Rows are points. Two turns around zero, p and q, are shown by what they do to some points. Write where each new point lands after one turn and then the other. Backwards means that the second turn is done in reverse. Each puzzle has new turns, and all numbers are rounded.
In the rows, zero is written as 128.

Turn p:
[ 99 154] -> [ 92 143]
[151  91] -> [162 101]
[134 139] -> [130 140]
Turn q:
[ 76 126] -> [ 77 139]
[145 137] -> [147 133]
[168 150] -> [172 140]
[116 108] -> [112 111]
[135 119] -> [133 118]
Where do these land?
p, then q: [ 90 158] -> [ 87 154]
p, then q: [157 134] -> [156 137]
q, then p: [101 120] -> [102 117]
q, then p: [138 130] -> [138 131]
p, then q backwards: [154  97] -> [167 117]

Turn p:
[125 181] -> [ 78 110]
[115 129] -> [131 115]
[143  99] -> [151 151]
[129 104] -> [151 136]
Turn q:
[146 138] -> [144 115]
[148 144] -> [151 116]
[144 119] -> [126 110]
[ 74 111] -> [ 91 171]
Where do these land?
q, then p: [100 111] -> [117  97]
p, then q backwards: [139 128] -> [117 129]
p, then q: [171 117] -> [168 147]
p, then q: [102 155] -> [ 91 132]

Turn p:
[112 112 133] -> [111 122 142]
[190 130 143] -> [169 177 134]
[102 132  96] -> [127  87 121]
[108 138 140] -> [106 127 115]
Turn q:
[117  84 146] -> [154 140 168]
[163 138 147] -> [103 160 122]
[101 165 105] -> [117  84 104]
[131 126 114] -> [137 128 117]
Where do these land?
q, then p backwards: [146 103  98] -> [164 151 122]
q, then p backwards: [143 148  91] -> [123 172 122]
p, then q backwards: [143 139 126] -> [137 118 115]
q, then p: [109 110 179] -> [ 85 165 122]
p, then q: [ 99 140 146] -> [144  96 131]

Turn p:
[115  89 138 127] -> [158 119 100 135]
[104 176 122 119] -> [ 73 127 128 131]
[161 124 141  88] -> [138 118 133  77]
[136 138  91 102] -> [112 164 124 102]
[111 130 146 173] -> [131 110 139 175]
[141 111 131 159] -> [155 129 144 149]
Turn q:
[164 127 122 145] -> [110 147 120 158]
[ 91 125  84 129] -> [154 105  85 111]
[146 108  99 104] -> [163 137 119 155]
[135 105 164 101] -> [140 122 176 138]
[107 152 140 120] -> [127 131 135  94]
[125 150 159 169] -> [ 75 126 133 112]
Where do these land?
p, then q: [126 100 116 187] -> [ 68 145 117 148]
p, then q: [ 98 112 107 108] -> [143 140  89 120]
q, then p: [155 120 126 142] -> [120 130 134 158]
q, then p: [121 181 129 132] -> [ 86 134 110 101]
q, then p backwards: [136 104 130  96] -> [148 110 134 158]
q, then p: [132 151 159 104] -> [108  92 132 108]

Turn p:
[118 110 141 161] -> [143 137 147 160]
[134 132 173 107] -> [168 109 131 105]
[130 151 167 124] -> [169 130 117 113]
[116 119 144 117] -> [139 125 146 116]
[118 121  77 165] -> [ 84 156 127 166]
[159 121 124 113] -> [120  96 114 126]
[120 143  69 109] -> [ 71 144 112 110]
Turn q:
[121 130  99 151] -> [122 129 122 165]
[ 97 121 106 112] -> [111 128 163 144]
[121 163 147 143] -> [162 155 124 130]
[112 113 169 115] -> [152 109 151  98]
[190 114 119 119] -> [ 94 120  79 104]
Where do these land?
p, then q: [130 159  88 100] -> [103 149 174 142]
p, then q: [108 104 137 111] -> [144 119 136  97]
q, then p backwards: [143  90 101 135] -> [164 110 100 123]
q, then p backwards: [156 140 160 154] -> [147 168 153 125]
p, then q backwards: [103 147 154 141] -> [117 163 149 133]
